Every row gives one point. To make a cloud, some directions were put in groups of two or more. Within a group, all points are equally far from the middle, so they leave a hole (a ring in 2 directions, a hollow ball in 3). The other directions are filled evenly. Then the cloud was stretched, turned, moved and blurred a little. How many holes are there, and how many directions does each take, smallest first?
(in the rows, 128 means zero)

Cloud (20 x 3):
[[134 118  77]
 [116 186 120]
 [125 162 229]
 [102 144  43]
 [204 203 163]
 [101 112 129]
 [160 204  99]
 [ 72 144 103]
 [184 137 113]
 [141 140 122]
 [107  87  90]
 [125 136 149]
 [100 150 119]
 [ 66 117 130]
 [138  86 172]
 [156 141 108]
 [119 212 105]
 [131 204 132]
 [ 94  89 156]
 [148 106  95]]
Holes: 0

Cloud, 30 rows:
[[100 181 120 125]
 [148 188 199 140]
 [147  92 108 168]
 [140 134  73  71]
 [ 98 135 193 195]
 [ 70 147 148 166]
 [ 85 159 192 188]
 [125 121  64  91]
 [129 146 201 117]
 [100 130 193 172]
 [119 157 184  57]
 [123  88 167 120]
 [ 81 107 110 160]
 [168 148 185 154]
 [147 105  76 125]
 [ 88 126 180 177]
 [171 102 124 106]
 [ 88 186 163 135]
 [111 168  97 187]
 [ 92 149  98 159]
 [162 151 147  49]
 [165 167 108 116]
 [ 77 149 176 188]
 [144  98  79 135]
 [127  58 126  85]
 [173 149 150  87]
 [143 154  83 114]
 [ 81 138 182 156]
 [100 154  93  70]
 [127  99 114 205]]
Holes: 1 (3)

Cloud, 73 rows:
[[ 94 153  70 146 117  70  78  73]
 [157 137 170 102  94 177 138 100]
 [ 75 169  91 112 149 162  82 187]
 [133 178 129 123  72 173  68 107]
 [ 86 149  57 101 147 147 158 181]
 [ 92 132  67  58 160 130 143 136]
 [ 56  74 138 156 146  95 101 127]
 [148 121  95 132 136  81 106  24]
 [ 91 186  74 115 119 120  81 176]
 [ 85 152 170 133 117 162 179 113]
 [171 148 159 117  94 170  66 107]
 [ 37 129 121 108 159 144 107  46]
 [131 140 149  88 218 171 135 140]
 [ 28 120 106  84  97 141  93 142]
 [116  65  86 157 124 112 105  80]
 [ 54 136  68 144  63 108 105  97]
 [113 153  73 185 140 121 137 207]
 [ 97  96  57 126  94 101 137 141]
 [ 89 110  77 151 141 195 135 116]
 [180 114 139 159 135 159 172  94]
 [ 91 107 128 148 213 145 176  77]
 [ 37 114 104 185 132  86 106 135]
 [ 61 156 171  91 133 168 149 136]
 [146 188 102 168 163 154 100  81]
 [ 37 144  74 158 112 123  87 165]
 [ 58 136 119 116 143  87  87  27]
 [150  90  87 131 134 151  74  69]
 [107 156  84 164  64 155 109 183]
 [ 75  73 133 131 161 108  79  55]
 [179 179 164 149 139 113 108 117]
 [104  91 109 197  98 142 122 146]
 [132  85 124 184 192 130 124  76]
 [117 117  71 126  73 110 153 131]
 [ 70 125 119  66 173 105 106 167]
 [102 152 149 173 175  91  80  78]
 [ 57  90 157 133 115 155 119  60]
 [ 72  96 171  95 114 139 144  46]
 [148  68 132 143 118 130  76  80]
 [154 156 171  68 151 167  79  73]
 [150 115 152  68 206 169 140  97]
 [ 96 185 100 186  96 125  92  80]
 [127 150 197 131 101 154 134  94]
 [ 69 150 125  74 166 152 156 180]
 [ 77  88  93  58 142 149  88 124]
 [ 76  69 172 123 137 131 138  53]
 [122  73 107  78 118 137 148 118]
 [105 141 175 135 139 195 111  72]
 [153  95 161  77 135 123  82  32]
 [114 153  92 156 169 176 189 133]
 [183 109  88 174 119 150 123 118]
 [118  95  72 165 128  67 113 140]
 [ 30 137 104 105 186 100 165  99]
 [116 147 189 105 103 177  94  83]
 [132 122  62 121 116 179  94 166]
 [122 167 133 108  86 202  98  93]
 [ 30 163 118  93 102 132 148 100]
 [184 113 131 163 192 160 149  97]
 [ 75 129 118  97  57  94 125 123]
 [ 28  96 101 106 131 153 156 140]
 [156 148 113 185  99 147 144 184]
 [111 170 125 104 225 135 124 114]
 [118 147 183 169  95 162 110 117]
 [179 107 121 153 129 160  72 140]
 [ 67 128 178 143 159 121 161 163]
 [142 170  91 186  99 130  64 136]
 [157 106 136 166  79 152  97 140]
 [ 55 111 131 200 168  98 148  96]
 [ 64 127  75 121  93 109 132 193]
 [147 160 107 139 166 159  99 200]
 [ 68 117 149  69 154  84  77 109]
 [138  98 155 154 185 155  78  78]
 [ 86 141  97 188 156 150  76 102]
 [ 74 195 108 154 155  88 151 148]]
Holes: 1 (8)

Cloud (102 x 9):
[[124 178 145 198 139 112 152 175 121]
 [104  49 161 142 159 142  70 173 154]
 [132 147  46 199 106 112 151 138 119]
 [ 83 144  85  73 121 120 134 167 122]
 [171 170  68 114 154  74 135 115 131]
 [155 128 132 167  77 140  82  96 183]
 [100 134 154 158 105 115 232 153  85]
 [ 88  99 164 111  49 156  98 191  97]
 [131 136 201 167 182 143  88 169 139]
 [141 202 124 151 185 150 122 132 125]
 [170 115  41 163  78 128 158 191 106]
 [108 131  91 205 189 168 136 159 147]
 [131  62 118 133 143 128 146 161 181]
 [207 123  91 170 174  86  73 136 129]
 [ 81 152  92 122 180 166  16 115 146]
 [180 124 119 166  82  88 150 186 129]
 [124 194 151 126 164  81 124 103 114]
 [186 130 170 128 114 115  33  78 135]
 [ 80  45  94 119 125 192  99 164 125]
 [ 86 117 183 118 204  96 132 117  94]
 [ 87 116 169  70 135 107  54 161 109]
 [171 113 209 175 168 170  72 113 113]
 [172 107 133 152 187 156  62 101 173]
 [ 99 126 122 113 245 165 127 111 192]
 [ 52 144 136 116 192 132  92  81 105]
 [117 103 186 120  67 161 115 131 116]
 [149 111  81 198  56 171 172 123  97]
 [139  72  41 205 158 111 150 142 187]
 [ 83 125 155 123  51 104 169 129 101]
 [213  91 116 197 134 128 103 159 175]
 [151  97 188 117  96 155 102  87 111]
 [101 132  46 184 155 194 130 183 127]
 [ 83 103  86 158  87 140 126 213  67]
 [110 185 108 195 114 190 157 120 169]
 [ 83 159 157  98 208 120  91 165  88]
 [ 91 149 145 146 114 247 131 160 146]
 [ 85  85  91 175 114 115 183 196 102]
 [151 132 132  76 132 142 178 125 178]
 [125 126 193 153  93 185 178 193  90]
 [106 106 123 128 176  84  57  59 147]
 [155 184 100 158 193 155 123  68 137]
 [105  71 150  62 146 140  71 161 114]
 [ 54 147 148 113 136  96  59 148 120]
 [159 178  38 119 117 149 114 133 129]
 [131  91  81  63 155  83  95 131 134]
 [174  89 163 198 119 135  90 120 158]
 [136 179  62 188 102 140 143 172 134]
 [144  97 183 199 144 163  90 163 148]
 [ 66 124 180  56 188 149 122 120 145]
 [109 171 123  91  86 176 127 181 105]
 [111 133  86 165 129  73  98 123 124]
 [ 93 159  88 123 134  77 178 112 165]
 [153 193 126 112  84 184 198 127 152]
 [160 151 160 218 107 169 123 113 112]
 [129  76 186 139 128  95  99 173 110]
 [ 81 173  94 128 139 118 148 131 102]
 [ 29 135 132  78 163 144 124 125 118]
 [155 180  90 180 100  94 103 110 150]
 [ 68 140 107  86 158 167 129  65 107]
 [125 115 155 109 159 141 164 136 192]
 [172 127 133 134 140 174  48  71 143]
 [120  63 148 142 155 144 156  85 102]
 [128  82 141 142 124 164 160 104 155]
 [125 111 166 152  86  89  59 120 163]
 [132 115  91 189 157 229 136 170 150]
 [ 87 164  78  87 177 160 164  87 118]
 [129 167  94 149 109 151 150 228 116]
 [ 89  98 125 128 150 176 127 127  54]
 [150 130  98 170 152 184  96 143 187]
 [147 136 130 178 161  67 118 116 155]
 [ 76 113  69 163 109 140 114 160 215]
 [210 126  91 152 127 105 171 172 116]
 [ 67 168 119 119 170 198 127 127 213]
 [ 88 102 122 126 176 120 181 137 133]
 [ 77 162 137 102 107 209 142 142  74]
 [ 65 135 171 163 139 141  80 120 160]
 [155 134  98 127 100  93 143 172 114]
 [156 157 169 138 109 159 148 139  77]
 [149  92 142 184 113 183  92 113 147]
 [158 144 169 107 148 162 118  83 182]
 [186 118 129 137 136  90  94 139 181]
 [ 42 105  83 145  85 140 124 119 125]
 [ 64  99  79 142 177 169  57 132 137]
 [199 142 139 115 169  90 152 146 139]
 [ 93  70 157 149 146 109 159 151 119]
 [142  63 116 129 161 156 154 152 184]
 [113 129 144 199 121 199 150  91 119]
 [127 168  62 132 107 206 105 129 137]
 [126  74 156 125 134 190  13 131 142]
 [ 36 152 115 155  86 112 147 122 103]
 [112 175 145 178 138 195 103 104 123]
 [174  62 103 102 164 203  86 168 149]
 [ 96  91 169 120  79 112 123 150 133]
 [128  78 122 141 186 180 121  92 156]
 [ 48 104  44 116 130 185 100 143 157]
 [130  99 128 143 169 169  71  48 144]
 [ 52  77 164 140 176 134 127 187 109]
 [119  70 144 147 211  86  82 132 127]
 [129 109  72 105 158 106 130 194 115]
 [ 95 135 112 141  91 207 172 178  86]
 [135 107  75  92 120  87 145 175 165]
 [183 143  69 110 172  96 166 130 111]]
Holes: 1 (4)

Cloud, 89 rows:
[[155 223 157 130 111  82  78 181 101]
 [ 90 149 124 136 185 128 142  71 205]
 [130  55 197 153 111 114 107 147 127]
 [109 143 104 108  68 174  70 153 106]
 [ 93 120 126 112 168 178 125 194 167]
 [200 177 114 172 120 143 110 148 111]
 [194 151  83  96 148 150 121 159 118]
 [122 148  81 132 148  66 192 159  96]
 [107 144 188 131 200 112 144 103 105]
 [159  84 140 171 125 134 112 130 183]
 [ 98  92 183 134 200 180 135  89 161]
 [133  82 119 159 132 131  47 179 112]
 [ 97  96 142 172 107 190  97  87  89]
 [ 79 199 150 179  95 140 137 102 118]
 [181 120 112  79 126 170 113 157 179]
 [ 72 111 165 150 209 115 103 117 166]
 [ 96  82 122 110  66 181  64 154 114]
 [116  17 107  91 164 151 127 107 195]
 [162 122  82 118 126 120  52 114 180]
 [ 69 173 192 206 113 143 151 134 125]
 [115  91 156 130 199  94 199 129 180]
 [123  74 109  67 184 112 101 132 166]
 [144 196 183 113 108 131 125  95 144]
 [108 138 135 122 204  79 216 114 126]
 [ 97 150  91 183 120  63 167 128 128]
 [191 137 158  90 117 138 145 112 148]
 [135  44  88 129 110 192  74 178 110]
 [ 84 135 149 121 217  88 202 111 171]
 [108  93  95 157 147 153 143 202 103]
 [137 196 152  98 141 131 163 189  88]
 [ 86 155 150 120  40 150  80 135 125]
 [175  87 121 163  72 164  54 139 123]
 [155 172 112 175 164 162 126 158  55]
 [152 135 114 198 121 144 139 149 146]
 [124  25 131  94 124 155 112 133 190]
 [155 158 116 149 214 109 176  92 109]
 [184  95  82 147 162  99 125  73 122]
 [156  83 104 102  90 146 124 103 188]
 [135 212 164 156 140 121 108  84 119]
 [115 150 135 142 181  77  78 182 141]
 [ 86 184 178 205 141 108 118 101 125]
 [178 182 169 123 161  98 138 196 121]
 [128 199 189 187 127 114 124 218  98]
 [ 52  83 158 159 179 143 128 118 108]
 [153 177 181 162 154  38 168 115 109]
 [115 124 113 153 225  62 148 161 126]
 [149 163 120 165 102 205  84 132  66]
 [174 141  54 136 138 124  89 132 158]
 [ 50 106 122 133 129 146  89 133 189]
 [122 163 160 157  79 135 137  83 147]
 [109 109 131 120 209  97 207 104 135]
 [122 144 109 125 192 182 125 167 195]
 [117 150 111  95 187 142 161 184 167]
 [ 99 176 106  94 195 114 118 111 155]
 [ 88 182 124 114 121  65 100  76 141]
 [ 82  32 140 114 125  94 117 152 137]
 [142 223 140 151 182  69 193 160  88]
 [143 132  94 133 144 211 156 163  91]
 [115 144 208 175 122 142 158 202  81]
 [ 96 146 149 209 172 175 154 118 164]
 [197 120 196 160 138 133  77 121 117]
 [162 126 147  84 158  92  80 162 153]
 [ 91 137  99 190 142 179 116 190 127]
 [156 169 169 131  81  62  80 112 123]
 [186 179 151 169 197 127 152 140  95]
 [ 69  87  90  91 110 155  94 148 142]
 [149 113  96  88 159  60 107 157 113]
 [ 74  91 127  71  76 102 119 140 169]
 [105 152 169 146 184 141 176 144  74]
 [111  57 120 105 104 134  97  77 105]
 [135 137 152 112  92 114  80 166  53]
 [ 65  62 124 132 127  68 105 162 113]
 [ 38 142 111 109 101 140 109 131 156]
 [102 234 172 128 173 123 168 130 151]
 [121 164 206 126 176 136 103 111 142]
 [ 99 172 145 116 204 135 153 135 103]
 [133 147 161 109 139 149 185  96 123]
 [103 165 158 161 155  36 115  78 111]
 [ 68 179 125 161 162  93 123 133  63]
 [128 148 129 147  85 166 174 174 158]
 [127 103  91 167 156  67 154 150  95]
 [124  72 112 154 163 198 181 159 163]
 [145 175 115 148 209 111 123 183  93]
 [119 119 161 144  40 108 129 172  77]
 [174 114 202 167 157 177 112 170  96]
 [113 126  93 102 211 192 141 143 159]
 [151  73 167 156 113 104 133 156  82]
 [139  75  75  84 184 114  78 119 120]
 [151 131 192 114 138  63  92 101 156]]
Holes: 2 (4, 4)
